Every row gives one point. Each copy is the shape, with its points in the same order, turned, moved and blurred by noise. Say if it was mirrored as well.

Shape, 7 rows:
[[ 26 -36  -5]
 [ -1  27  11]
 [ 40 -20 -24]
 [ 25 -22 -20]
 [ 16  83 -26]
 [-64 -29 -14]
 [ 33  24  -2]]
Copy 1:
[[  7  15 -48]
 [  7 -17  23]
 [  6  39 -25]
 [ -4  30 -30]
 [ 26  27  73]
 [-73 -44 -16]
 [ 27  15   9]]
Copy 1 is: only turned
Copy 2 (7 x 3):
[[ 28  -7  24]
 [ 15  18 -35]
 [ 29 -34  14]
 [ 18 -19  10]
 [  9 -25 -95]
 [-52  40  17]
 [ 39 -17 -34]]
Copy 2 is: only turned
Copy 3:
[[ 17  12  20]
 [-47  -7 -12]
 [ 32  -5   3]
 [  5   8  -5]
 [-40 -48 -69]
 [-38  79 -18]
 [-17 -27  -9]]
Copy 3 is: mirrored
Copy 4, 7 rows:
[[ -2  38  -7]
 [ -9 -31   6]
 [ 24  33 -10]
 [ 11  25 -16]
 [ 58 -65  20]
 [-45 -20 -63]
 [ 24 -11  20]]
Copy 4 is: mirrored

Shape (8 x 4):
[[  1  11 -37 -27]
 [ 15  -6  21 -11]
 [  1  16  22  17]
 [  9  44   8 -43]
 [ 47  19 -72 -11]
 [ 21  -5 -20  93]
 [-10 -16  18   2]
 [-15 -17  -7 -17]]
Copy 1, 8 rows:
[[ -9  50  15  25]
 [-15   3  14 -19]
 [  3   4 -20 -15]
 [ 29  45  26 -18]
 [-44  95  -1   9]
 [-56  10 -89  -1]
 [-11 -13   3   6]
 [-12   6  17  26]]
Copy 1 is: only turned
Copy 2 (8 x 4):
[[  7  63  13 -14]
 [  9 -10  28  -6]
 [  3   0 -12  12]
 [ 16  38  37  32]
 [ 60  76   4 -33]
 [ 35  -2 -86 -40]
 [-19 -12  -1  -9]
 [-15  23  18 -22]]
Copy 2 is: only turned

Shape, 12 rows:
[[ 23  -9 -51  21  53  -8]
 [ 39  16 -22   8  14  18]
 [-12  41 -18 -52   2 -32]
 [-23 -13  18 -51 -23 -35]
 [ 40  38   8 -19 -47  35]
 [-54  15 -39  48  10   6]
 [-55  53 -40 -40  10  -5]
 [  8 -34  13  43   0  63]
 [ 34  26  20  31  55  60]
 [-22  -6 -33 -19 -33  37]
 [ -9   9  40 -32 -23 -17]
 [ 34  51  29 -18  53 -16]]
Copy 1 (12 x 6):
[[-16  -3 -62   1 -24  18]
 [-40 -38 -21  20  -9   4]
 [-40   8  41 -11 -43 -34]
 [  5  -4  40 -35  -5 -56]
 [-46 -68  37  34  17 -35]
 [  3  44   3  39   5  37]
 [-56  44  52  -8 -32   5]
 [ 16 -37 -22  13  68  30]
 [-18 -70  -8   1  12  68]
 [-41  13  19  11  49 -26]
 [ 19 -28  56 -14  -4 -39]
 [ -8 -60  19 -16 -62  22]]
Copy 1 is: only turned
Copy 2:
[[-33  22  48  60  -4 -27]
 [-45   3   6  20   7 -34]
 [ 15  12  -3  31  86  -2]
 [ 56  17  11  -7  60  -7]
 [-30 -17 -37 -34  44 -36]
 [-36  41  19  18  -2  57]
 [ -4  -3   6  35  76  51]
 [-12   2   8 -27 -61  -7]
 [-36  -7 -41  39 -49 -26]
 [-16 -15  26 -30  28  22]
 [ 45  22 -21 -16  40 -15]
 [  2  19 -49  66  24 -48]]
Copy 2 is: only turned
Copy 3 (12 x 6):
[[ 40 -13 -46 -40   8  32]
 [ 24 -29 -28  -8   1 -10]
 [-21  43 -15   4  46 -11]
 [-17  42  54  -7  28   3]
 [ -7 -36   9  35   7 -52]
 [-48 -18 -34  -2 -11  61]
 [-49  55 -42  23  22  20]
 [ 11 -55  14  -4 -68  16]
 [ 19 -34 -42 -35 -62 -31]
 [-12  -7  14  51  -5  25]
 [-30  19  46 -17   8 -30]
 [  5  18 -33 -61   9 -52]]
Copy 3 is: mirrored

Shape:
[[ 23  -7  11  -4  11 -17 -15   6]
 [-51  28 -18  43  -5 -15  32 -37]
 [-53  64 -80  19   8 -25  14 -51]
 [ 60 -38 -22 -36  36   2  27  26]
 [  4  14   7  -9  10  11 -11 -19]
 [-18  58 -52  -4  61   8  61 -24]
 [ -6 -10 -36  11  13   1 -11  31]
 [ 15 -32 -14  20 -10   3 -24   0]
 [-61  22   2  18  -7   9 -26 -15]
 [-24  -9  -2   7  13 -12 -28 -44]
 [ 27  -8 -22 -46  -5  -3  29  22]
 [-39  28   6  38 -32  52 -30 -52]
 [ 12  17  -1  28 -12  -9 -28   3]]
Copy 1, 13 rows:
[[ 15 -17   3 -24   6   1 -15 -38]
 [  0  -6 -66  40 -23 -14   5  21]
 [ -9  42 -95  50  12 -52   6  -5]
 [ 12 -10  27 -75  60  -9  12 -17]
 [ -3 -19   9  12  15 -12 -22 -22]
 [ 36  16 -50  42  73 -29  22  23]
 [ 22  26   0 -24 -10 -23   9 -11]
 [ -6 -10   7 -40 -31 -30  -2 -11]
 [ -9  18 -12  57 -42  -7   0 -24]
 [-13 -27 -25  17 -16 -17  10 -46]
 [-15  26   8 -48  44  13  -5  -6]
 [-27 -14   3  60 -44 -49 -26   2]
 [ 16  -1  -7  -5 -17 -22 -38 -18]]
Copy 1 is: only turned
Copy 2:
[[ 20 -13  15  14  -6   4 -24  -2]
 [-26  14  42  -3 -70   3  52  -3]
 [-22  -5  44 -24 -82  55  69  32]
 [ 68 -19 -14  59  21   6  -3  32]
 [  5   3   9 -14  -7   7  -7  14]
 [ 53  18  32 -16 -45   9  84  38]
 [ 15 -38 -15  18 -25  16  16 -10]
 [-17 -31 -21  29 -25   0 -16   6]
 [-45   4   1 -27 -25  23  25 -20]
 [-20  27   1  -1 -35  30 -18  11]
 [ 37 -28  13  44  25  20  21  29]
 [-76   2  -6 -38 -37 -22  16  26]
 [ -9 -42  11  -7 -28  -1 -19  -7]]
Copy 2 is: only turned
